Every row gives one point. The window is the flat piece filled in between its corners: a triangle in 3 columns, a solid with four corners in 4, and so on. A path goes straight from each point to the next, and from the last back to the first. After which points does the path pass through the window?

Window, 3 rows:
[[ 58 -16  -5]
 [ 30 -30 -42]
 [-60  -3  39]]
Path:
(1): [31  2 -1]
(2): [ 19  -5 -47]
(3): [ 19 -41 -18]
(4): [ -2 -25  30]
(5): [48 35 18]
(6): [36 32 -2]
(7): [  1 -36  31]
(8): [ 36 -41  38]
(9): [ 69  19 -65]
(10): [19 12 10]
(11): [ 32 -45   1]
(12): [ 29 -27  42]
Through the window after points: 2, 8, 10

Window, 6 rows:
[[ -8  12  24 -77  -5 -28]
 [ 22  17 -22  -5 -53  -4]
 [-56  40  42  42 -33  -3]
 [-51  -2  36  16  85  95]
 [-13 -13 -19  -3  10  -9]
 [-10  41 -25 -28   0 -12]]
Path:
(1): [-42   3   1  -7   9  85]
(2): [-18   7  24  18  49   0]
(3): [ 39  26  14 -19 -22 -27]
(4): [-33  13   0 -50  -5  -6]
(5): [-32  -4  -2 -30 -42  26]
(6): [  4  22  -5 -32  33  -7]
(7): [ 35  47   1  10 -19 -42]
(8): [-62  -6 -13 -25 -19   8]
Through the window after points: 1, 3

Window (8 x 8):
[[-45  42  41  16 -41  28 -26  -7]
 [ 32   7  89 -21  27 -40  36 -57]
 [  2  67   1  14 -74   8 -40  25]
 [  6  25  30  57  27 -72  24 -45]
 [ 10  82  30 -22  44  -8 -15  19]
 [  7 -47  -7 -26  50 -16  27 -32]
 [ 63 -58  16  15  12  23 -46 -39]
 [-28 -49 -56 -10  -7 -24 -89  -6]]
Path:
(1): [ -5  68  27  -1 -10   1 -28 -38]
(2): [ 14  -3  49  23 -19 -21  -8   6]
(3): [  2 -25  39  10 -21  -7 -14  48]
(4): [-26  68 -18 -13   5 -26 -30 -82]
(5): [ 24  31  21 -12  51 -13 -20 -90]
(6): [  3 -17  22  28 -42 -25  -8  30]
(7): [ 14   4  55  25 -31 -30  19  52]
(8): [-14  47  28  24  -7  -7 -30 -42]
(9): [  1  60  22 -33  -5  60 -37 -73]
(10): [ 38 -24  15  18   7 -10 -31   2]
(11): [ 28   3  42   2   8 -35   9  25]
(12): [-11  46  -2  15  19 -15 -11 -44]
(13): [-11  11 -19 -13   5  -6  -8 -32]
(14): [  4 -43  44   7   9  -5 -15  11]
(15): [-10  31  47   0   4 -32 -11  28]
(16): [-21  59   8  19   9 -10   6 -55]
Through the window after points: 5, 9, 11, 13

Window (11 x 11):
[[-15  -4  20 -18 -20  34 -19  -4  24  43  -1]
 [ 36 -21 -28  24  14 -10 -12 -49  -7 -21  48]
 [-19  -7   9 -46 -23 -29  44  16 -35  31 -14]
 [ -1  -5  40 -31 -46 -14   3  22 -27 -47 -29]
 [ -3  -8   1 -11 -38 -36 -22  37  -2  20  -2]
 [-10  34 -36 -16  18  54  23  49  45  85  -9]
 [ 12  47  17 -16 -14   6  13  -5  58  29 -14]
 [ 62 -12  11 -40  -4 -12  -6 -18  10 -11  10]
 [ 46 -32  32   4  40 -36 -15 -21  31 -30   7]
 [ 36 -17  25   0 -22 -16  22   3 -38  18 -24]
 [ 29   0   2  -8  28 -17 -39 -30 -15   1 -13]]
Path:
(1): [ -5 -22 -24 -14  29  -2  19   1  14  15 -60]
(2): [  3  12  13 -24 -21   7   8  15   2  39  20]
(3): [ 11  19  37 -10  -8 -35 -18  -4   0   6  28]
(4): [ 28 -24 -26 -18  22  33 -23 -27   2  18 -47]
(5): [ 32   3 -14  -9  10 -24 -32 -33   7  -7 -36]
(6): [ 16   2  18 -12  14  -3 -14  -4 -10  17   9]
(7): [ 25 -15  19  11  32 -57  -7  31   7 -14  95]
(8): [ 25 -11  -9  -5 -15  10  -6 -43 -14  -9 -27]
Through the window after points: 1, 3, 5, 7
